Every row gives one point. Each copy is the shape, with its points in the same order, turned, moved and blurred by noise. Say if it was mirrored as well.

Shape (6 x 3)
[[ 31  33  46]
 [ 12  37  -6]
 [  6   0  60]
 [-47 -33 -22]
 [-12 -25 -21]
 [ 29  12  -8]]
Copy 1 (6 x 3)
[[ 33  15 -55]
 [ 28 -20 -12]
 [  3  42 -36]
 [-35   3  50]
 [-30 -10  15]
 [  9 -29 -23]]
Copy 1 is: mirrored
Copy 2 (6 x 3)
[[ 25  59  -7]
 [ -6  27  24]
 [ 40  28 -35]
 [-13 -56 -15]
 [-27 -22 -17]
 [-23  32  -2]]
Copy 2 is: only turned
Copy 3 (6 x 3)
[[ 20  57  19]
 [-17  35 -14]
 [ 31  19  43]
 [-14 -58  -9]
 [  3 -30 -23]
 [ 10  26 -28]]
Copy 3 is: only turned
Copy 4 (6 x 3)
[[-33 -39  -2]
 [-25   9  20]
 [ -7 -40 -35]
 [ 49  47 -26]
 [ 37  25   1]
 [ -4  -7  29]]
Copy 4 is: only turned

Shape (12 x 6)
[[  4 -29  -2   6  21  21]
 [-41  10   3 -14  -6  -1]
 [ 23  20 -11 -15  -1  51]
 [ 24  12 -11 -23  -8   0]
 [ 21  26  -5  -3  18  17]
 [  8   0  18  -5  -5 -56]
 [-28  15 -17 -34  34  26]
 [  6  -4  -8   4  -5 -59]
 [ 55  -5 -27   1  -4   5]
 [ -2  13  -1 -44  -8   7]
 [-20   3  23 -38   7  25]
 [ -2  10  -4  -3 -22 -53]]
Copy 1 (12 x 6)
[[-49   3 -13 -11  10  -7]
 [ -2   4  -3  35  31   6]
 [-23   9  32  -8  17 -52]
 [  2  -4  -2   1  -6 -36]
 [ -4  -3  10 -24  20 -30]
 [ 27  -4 -32   1 -19  17]
 [-19   5 -16  14  60 -36]
 [ 18 -30 -35   5 -19  15]
 [-18 -25   2 -24 -28 -42]
 [  3  17  -7  24  12 -37]
 [-13  43  -4  19  29 -19]
 [ 30 -24 -18  20 -17  13]]
Copy 1 is: mirrored
Copy 2 (12 x 6)
[[-31  22  20  11  27   4]
 [ -6 -34  -1  -7  15 -17]
 [-26  30  10 -51  23 -15]
 [  2  25  12 -24 -12 -16]
 [  4  33   0 -27  25  -2]
 [ 24   6 -17  29 -27  -8]
 [  1  -8  33 -20  49 -26]
 [ 27   1  -1  26 -30  10]
 [ -8  54  20 -22 -18  15]
 [ -5   1  12 -24   0 -42]
 [-22  -4   1 -10  28 -48]
 [ 27 -13  -9   9 -35   2]]
Copy 2 is: only turned
Copy 3 (12 x 6)
[[-10  19 -19  -8   2 -18]
 [  6   3 -20  23   4  43]
 [ 44  53   5   9   8  -8]
 [ 42  10   5  -8 -10   4]
 [ 35  27   3 -19  23   5]
 [ 22 -53  -3 -22   2  20]
 [ 13  48 -31  -8  -2  39]
 [  4 -46  14 -28  -6  22]
 [ 33  14  31 -27 -10 -25]
 [ 44  12 -16   9 -17  22]
 [ 31  20 -48  22   3  18]
 [ 18 -43  17 -10  -5  35]]
Copy 3 is: only turned

Shape (11 x 8)
[[ 11 -16  15  15 -18  -3  34  14]
 [ 28  34  20  -3 -10 -28  29  14]
 [  4  15   2 -31 -14  19   9   0]
 [-12 -18  42 -31  16  19 -26   7]
 [ -6  21  -4   6  -5  -4  26  16]
 [ -3 -17   5  12   8  23  -3 -35]
 [ -9 -13  24 -15  -7  20  12 -21]
 [ 36   0  -2  -2  31   0  30 -16]
 [ 18 -21  -5 -14  26 -17  -2 -26]
 [ 41  25 -10  11  -2  23   3  15]
 [ 28  10   9 -30  25 -24 -24  12]]
Copy 1 (11 x 8)
[[-21  30  19 -18  -8 -25 -15  -9]
 [ -6  14  -1 -31 -22   9 -28 -40]
 [ 16  18  13  14  17   4  -7 -21]
 [ 26  25 -18  -3   8   0  45  12]
 [-20   3  14   2 -14   0 -16 -21]
 [  6  19  -6  16  13   1 -18  43]
 [ 18  39   1  17   6  -4  -8  14]
 [ 26  -5   6 -13 -22 -10 -31  15]
 [ 26  -6 -34   0  -4 -23 -24  13]
 [  5 -15  28 -28  16   3 -17  -3]
 [ 32 -18 -36 -27   4   0   0 -23]]
Copy 1 is: only turned
Copy 2 (11 x 8)
[[-23  18 -15  18 -25 -36   5   0]
 [ -7 -12  21  18 -10 -60 -11 -31]
 [ -3   4  12 -10  23 -24  24 -15]
 [-38  28  14  10  45  10  -8 -13]
 [ -2 -19  -7  11  -9 -29   7  -2]
 [-11  20 -18  -1  -7  26  18 -32]
 [-29  24 -10  18  18  -3  23 -27]
 [ -1   8  28  19 -36  -2  16 -28]
 [ 15  32  13  19  -8   7  -3 -35]
 [-10  -5  19 -32 -22 -22  11  -7]
 [ 15  16  48   3  15 -13 -32 -21]]
Copy 2 is: mirrored
Copy 3 (11 x 8)
[[ 25  -2  -7  26 -18  -2   5  29]
 [-17 -32   8  33 -20 -13  -6   7]
 [ -1 -18   9  -8  27 -17  -3  26]
 [ 11  12  23 -36  11  16 -47  31]
 [ -8 -11 -24   8  -6 -17   3  15]
 [ 29  36   5  -2  26 -10  -8  -6]
 [ 23  10   5   5  31   3 -23  22]
 [ 25 -19  10   3  -2   2   4 -29]
 [  9  12  23  -7  11  28   8 -23]
 [  8 -10  18 -11 -14 -46  12  -2]
 [-24 -11  37 -23 -11  16  -7  -5]]
Copy 3 is: only turned

Shape (15 x 11)
[[ 12  -6  -4   8  -7  -8 -13  -9   2 -20  -4]
 [ -3 -23  -8  13 -15  15 -15 -32   4  12   0]
 [ -5 -14   3  29 -21  22 -10   2  -2  -3  20]
 [-12 -10 -23 -15   6  12  -4  -6  24 -20 -25]
 [-15   9   4   5  -8  24  -1 -21 -22  10  12]
 [-16  -8  -7 -24  19  18 -10  13  -1 -11 -16]
 [-11  11   7  -7  13  23  26   5  19   5   8]
 [  4  -4  10   6 -19  13 -24  -6   5  17  -9]
 [  2 -29  12 -15  20  -5  -5  -4   6 -13 -20]
 [-48  21  16 -20  -3  -8   2   8   0  38  26]
 [ -2  -5 -10  13 -17  -3   8   0 -21  31  10]
 [  0   0  -7   6  15  19  -3   1  10  -5 -29]
 [ 17  -6 -12  31  10   9 -22 -19   9 -17  -7]
 [-11  33  33 -35 -27  -8  23  13   6   4  15]
 [-33  19  44  -3 -39 -19  16   1   2  -5  -7]]
Copy 1 (15 x 11)
[[  9  -6 -22  10  10  -8  11   5  -1  -6  -5]
 [ -6  10 -15 -16  -6 -23  23 -18 -12   2 -10]
 [  9  13  -2 -25   0   0  31  13  -4  -3 -21]
 [  9 -24  -7   7 -16 -21  -1  -3  12  23  12]
 [-16  18   3 -27  21 -27   2   7  -5   8 -15]
 [ 10 -20  19   9   3 -13 -11   2   3  32  -7]
 [-14   9  10 -16   8   5  -2  18  10  33  19]
 [ -5   4 -10 -16   6   1   7 -20   8   1 -24]
 [  1  -7  -8  30  -3   1  -6  -5 -16  26  -6]
 [ -4  10  25 -51  23   7 -39  -3 -19   8  11]
 [ -8  25  20 -13  15  -7   8  -7  -5 -23  -2]
 [  6   4  -2  12  -3 -12  -1  -3  24  25  -3]
 [ 24  13 -30   8   9 -19  27  -3  10  12  -9]
 [-34 -18   4 -29  26  27 -33  26   1  -6  11]
 [-21   2 -17 -28  -4  19 -46  27  -5 -20  -9]]
Copy 1 is: only turned
Copy 2 (15 x 11)
[[  4 -14   5  -2  -1  -1   7   3   6  20  -8]
 [ 16 -15  10 -12  26   0 -15 -23  13  -1   4]
 [ 18  -5  15  -1  24 -11  -1   9  -4  -4  27]
 [ 11   3  -7  15  -5  -3  -9 -26  30  41   7]
 [ 31  20  12 -11  22   7  -8 -15 -18   2   4]
 [  2  31  -4  19   3 -10   9 -26  15  31   5]
 [ 23  32  -2  27 -14  14 -18  -8   5   2  17]
 [ -8  -6   3   4  26   5 -12 -16  -9   3   6]
 [ -7   4   1  11 -12   4  23 -28  26   9  -5]
 [ 32  29 -32  23   1  -8 -13 -33 -45 -15   7]
 [  7  14  -2 -24   5 -17 -22  -4 -17 -15   3]
 [ -4  19  -7   5   6  15  -5  -8  23  26  10]
 [  9 -12   1  -6  23  12   3  15  28  19  -6]
 [ 13  16   4  32 -36   8 -15 -18 -56   7   6]
 [ 13 -10 -10   5 -27  19   6 -25 -54   8  31]]
Copy 2 is: mirrored
Copy 3 (15 x 11)
[[-13   6  -1  -1 -25  -8   3  10  12   1   0]
 [-19  -1 -10  22 -11  10   0  -5  33  26  10]
 [ 15  -9  14  20  -6  -7 -19   5  29  13  11]
 [ -9  10  -5  21 -15  12  31   9   6   2 -37]
 [  0 -20   3  20  -6   0   8 -26  17   5  21]
 [  8 -13   0   0  -5   9  33 -10   4  -4 -33]
 [  5 -13  10  26  -3  26   2 -16 -19  -4 -10]
 [ -4  -9 -18   5 -20  17  -4  -7  34  -6   6]
 [-14   3   7 -19 -20  20  16  -6   6  16 -25]
 [ 37 -27 -26  14   1  31  13 -24 -23  11  25]
 [  2  -3  -9   2  22  12   2  -6  13   6  39]
 [-11 -11   9  14 -11  21  19   8  16 -14 -18]
 [-34 -18   3  13 -22  -2   0  25  26   5  -7]
 [ 29  12  -8   0 -28  17  -5 -37 -36 -19  20]
 [ 31  14   3   6 -46  31   9 -11 -14   0  39]]
Copy 3 is: mirrored
Copy 4 (15 x 11)
[[ -6   8   1   5   3   5  14   9 -14  24 -13]
 [-20  20  -7 -26   7  -5  21  16 -18 -10  -2]
 [-22  25  -5   3   7  14  -6   4 -32 -20  -2]
 [  0  38  14 -14   8   5  23  -7  15  21 -23]
 [-12   5  15 -28  12  14 -10   6  -9 -24   4]
 [ -6  19  14   0  15  23  19 -15  31   3  -9]
 [-11  29  14  -4  28  -3 -28   5  22  -5  -1]
 [ -2  15  -1  -6  17  -6  18   6 -16  -7  21]
 [-30  11   4   8  11   0  31  -5  20  24  -2]
 [ -5 -12  27  -8  45 -27 -19 -18  10 -42 -10]
 [ -5  -8   2   4  -6 -12  -2  19  -8 -33  -1]
 [ -3  33  17   1  14  16  14  15  15   7   0]
 [ -8  22  -7   0  13  21  19  33 -17  19 -17]
 [ -1  -9  28  -4  23 -25 -42 -29   7   7  18]
 [-21  -4  60   0  19 -29 -16 -17 -24   3  17]]
Copy 4 is: mirrored

Shape (18 x 12)
[[-10  -7   1   2  -2 -12   1  -3 -17  15   6  -6]
 [-12   0  -6  10   7   0   4  14   3   6   5  -8]
 [ 39   3 -10  12  -1  10   1   0   6   8   7   3]
 [ -8  21  -1   1  -8   2  -4   5   6  15  -8  -4]
 [ -6  -8   7  10  -9  10  12  -6   1   8   7   2]
 [ -8  -8  -6   0  25  11  -6  -8  -1  12  -9  -4]
 [ -9  -8  -8  12  -5   4   1   7  -2  15   2  10]
 [ -6   2  15   9  -8   6  -7  -4   7 -28   3  -2]
 [ -8  36   7  -3  60   8  -7  -4   0   6   8   4]
 [-10  10   3  11 -11 -25  -6  -3   4  16  -1  -4]
 [  8  -3  -3   1 -10   5  -5 -11   8   8   4   0]
 [  8  -3  -6  13  -8  11  -7  -6 -11   6 -10   6]
 [-12  28 -10   7   9 -17  26  -4  -1  14   4  -6]
 [ -4   6 -11  10  -8   5  -5  -3  -9  15   0  -7]
 [-10  -1  10   6  -9   8  21   8   6   5 -22  -6]
 [ -2  -5 -11  -9   1  11   5  -6 -13  11   2  -4]
 [ 16  -3  -1 -28   4  -8   1  -4  -8   8   8  15]
 [-11  -3 -10  -2  -9   6  -7  -6   4 -24  -2  16]]
Copy 1 (18 x 12)
[[  1  -7 -12   8   9  -3  -6   5  -4  -8  12   7]
 [-14  -3   3  -6   3  -1  -5   6   7  -6   1  19]
 [  2   0  33  -1   1  19  22  -8  -1   8  13  12]
 [ -7  11  -7 -21  -6   9   3  12  -3  -7  15  10]
 [  6   5   1   3   7  -6  -4   4   4  16  18  13]
 [-10  -7  15 -15  21  -3 -19   5 -12  -7  10   2]
 [  1  -7   2  -9  -2  -6  -4  -1   7  -2  20  15]
 [ -5   3   7   3 -15   1  -6  28   8  24  -3  -7]
 [-45  25  26  -4  12  20 -37   5 -14 -19   6  -3]
 [-11   7 -13   1  -6 -11  16   9  -4 -15  14   0]
 [ -3  -4   7  -5   8   6  11   9  -4  10  20  -1]
 [ 14  -6  16  -9  -6   2  -3   7  -4   0  20   2]
 [ -9  29  -8   3  15   2  -1   1  15 -27   6   7]
 [  6  -1   0  -8   3   4   1  14  -2 -10  18  12]
 [ 10  16 -11 -17  -1  -8  -7  -1   4  13  -3  16]
 [  8  -9  -2  -4  19  13 -10   2  -1  -1  15   6]
 [ -6 -10  -3   6   8  25   0 -15  -5   4  12 -15]
 [ -2 -10   8 -11  -5   6  -8  16  19  13   9 -18]]
Copy 1 is: only turned
Copy 2 (18 x 12)
[[-13 -14  -4   4   9   1  -9  -3  -3  -1   1 -14]
 [  8  -4   5   8   3  -6   0   2 -11   9 -10  -4]
 [-20  19   4   9  -8  11   3   6  10  14 -20  23]
 [  3   3  17 -17   9   7  -2   7  -6  -3  -6   3]
 [ -8   8  -6   3  22  -1   5 -10  -1   2 -11   0]
 [ -8   5  -3 -15  -8 -13   6   1   3  18  -9 -14]
 [ -4   2  -4   4  19  -7   1  12  -3   9 -10  -3]
 [  0  15  -3   1  -4 -10   9 -18 -20 -15   2  11]
 [ 18 -19 -14 -41 -36   1   4  -7   2  17 -22   6]
 [ -1  -2   3   0   9  24  -5   6 -15  -6   1 -12]
 [-12  19  -1   0   5   6  -5   0   7  -1  -4   3]
 [-26  11   1  -5   8  -6   2   9  -6   9   0   9]
 [ 15 -22   5  -6   8  23   0  -6   2  20   3   2]
 [-12   2  10  -5  11   3 -13   4  -6  11  -1   4]
 [ -3  -1  21  -2  23  -3  25  -7  -5   1  -7  -3]
 [-14  -5   2  -3   8 -12  -6  -3  14  10   0  -3]
 [-14  -4 -13   0  -8   3   1   9  28 -11   1   4]
 [  5  20  -8   0   4 -22   6   3  -4  -8  19  10]]
Copy 2 is: mirrored

Shape (15 x 12)
[[ 27 -35  -7 -18  20 -39 -29 -13  31   8  -3   3]
 [ 32   8   4  24   4 -31  15   3  15  14  29 -45]
 [ 17  15  23 -25 -15  -9   0 -26   6  -4 -35 -16]
 [ 10  11  -1   7  29 -31 -14   0 -25  -4 -24 -22]
 [  5  24 -32  13  22  20 -29  -3   7 -11  29  -4]
 [  0  24 -32  18 -20 -24 -26 -38  14  18  27 -26]
 [-20 -12  10 -28 -17  -3   9   2  15  -1 -26   8]
 [  0 -30   2  26 -10  10  20 -29  18  22 -36  10]
 [-31  10  18 -13 -27   5  29  -4 -14  18  23   8]
 [ -9  -4  11 -12  -1   3  20  -8   0  38   3 -30]
 [-12  12 -32 -16   8 -33  23  11   2  28  -5  -7]
 [ -7  15  24  11   4  23 -25  22 -21  -9 -10 -18]
 [ -1  24  23  16 -17  20   7 -15 -22   2  19  -6]
 [  3 -34 -12 -15 -17   5 -30 -20 -26 -21  21 -22]
 [ 11 -15 -16 -32 -15  11 -12  22  -1  36 -26   4]]
Copy 1 (15 x 12)
[[-12   1 -45  43  28  12  -2  29 -35  11 -18  -5]
 [  0 -45 -23 -18  47  10 -44  18 -21  11   9   5]
 [-29  -5 -13   1   6  22   2  -7 -29 -32  24 -16]
 [ 11 -14 -29  28  19  16 -18  19   9 -19  41   2]
 [ 12 -11  21   4   2  11  -8  60   4  17   5  22]
 [ 15  11   4 -22  21 -27 -33  42 -39   2  11   5]
 [-23   2 -14  16 -19   9   5 -28 -11   9   2 -11]
 [-10  21  13  16  25  25 -16 -18 -11  24   1 -51]
 [ 10  11 -10 -40 -23  17 -15 -31   2  17  -1   5]
 [ 24 -16  -6  -6   5  20 -16 -28 -32  13  11   0]
 [  9  -1 -11  21  14 -13 -35 -22  -5  -3   1  30]
 [  7 -25  -5  -5  -8  26  21  13  15  12  51  -4]
 [ 10  -6   3 -48  -2  31 -10   9   6   3  21  -8]
 [ 28 -19 -24  -4 -23   4  12  38 -15  -8 -12 -35]
 [ 10  -4   0  21  15  -2  38 -25 -10   4  -7   4]]
Copy 1 is: mirrored
Copy 2 (15 x 12)
[[  4  58 -18 -24   0  12 -35  10  12   0 -37   6]
 [-14  43   2  22  22  33 -16  16  56 -21  11  20]
 [ -1  27  12  11  11 -27  19  28   9  -9 -24   0]
 [ -3  38 -21 -18  16  -6  29  -7  45  -6 -17  18]
 [-16  40 -41  26 -27  21  10 -25  14   8  14  17]
 [-14  45 -21  48  -7  35   4  27  42  28  -7  -2]
 [ -1   1  18  -9   8 -16  -3  -8  -2  15 -19 -20]
 [ 33  -4 -12  21  28  27  -2   1  -5 -14 -38 -18]
 [-32 -36  19  12  -5  13   0   5  24  10  -1  -7]
 [-29  -1   0  18  15   4 -10  -1  44 -17 -20 -20]
 [  2  11   6  12   5  -2 -15 -27  60  25 -22   5]
 [-31  10 -33   1  26  -5  35 -12   1  -6  19   2]
 [-28 -15  -8  23   0  21  30  15  14  -9  10   9]
 [ -3  21 -33 -23 -24  15  13  22  22  -4  18 -35]
 [  6  -8 -37   1   9 -33 -33  -9  17  12 -12 -12]]
Copy 2 is: only turned
Copy 3 (15 x 12)
[[ 11 -23   8  17  -6  33 -22 -10  -2 -30 -49 -27]
 [ -7  26  27  42   1 -31  12  -8 -19 -18 -33 -20]
 [  6 -29  47  -6 -11 -10 -19  20 -15   2 -24  15]
 [ -9 -30  28  31   6  -2   7 -19   7 -17   1  14]
 [-17   9 -11  33   1  16 -15 -13 -19  31  14 -21]
 [ 22  10  31  31  20   5   9   5 -12  25  -4 -56]
 [ 21  -4   9 -24  -5  -1 -30  21  11  -9 -15  17]
 [  6 -30 -18 -21   2 -30   0  24  13   8 -39 -16]
 [ 17  36  10 -38  11  -6  15  19 -10   3   4  13]
 [  3  12   9   0  29 -11   3  33 -13 -17 -16   8]
 [ 33  14   7  19  37  -1  -4 -14   9  -5 -20  17]
 [-39   2  14  11 -17  -2  -4  18  13   1  27  15]
 [-20  15  20 -16  -6 -15  20  15 -18  19  11  -1]
 [-17 -10  21 -17  12  11 -29  -3 -15 -25  26 -43]
 [-13   1  12 -13  34  15 -39  14  28   1 -31  12]]
Copy 3 is: mirrored
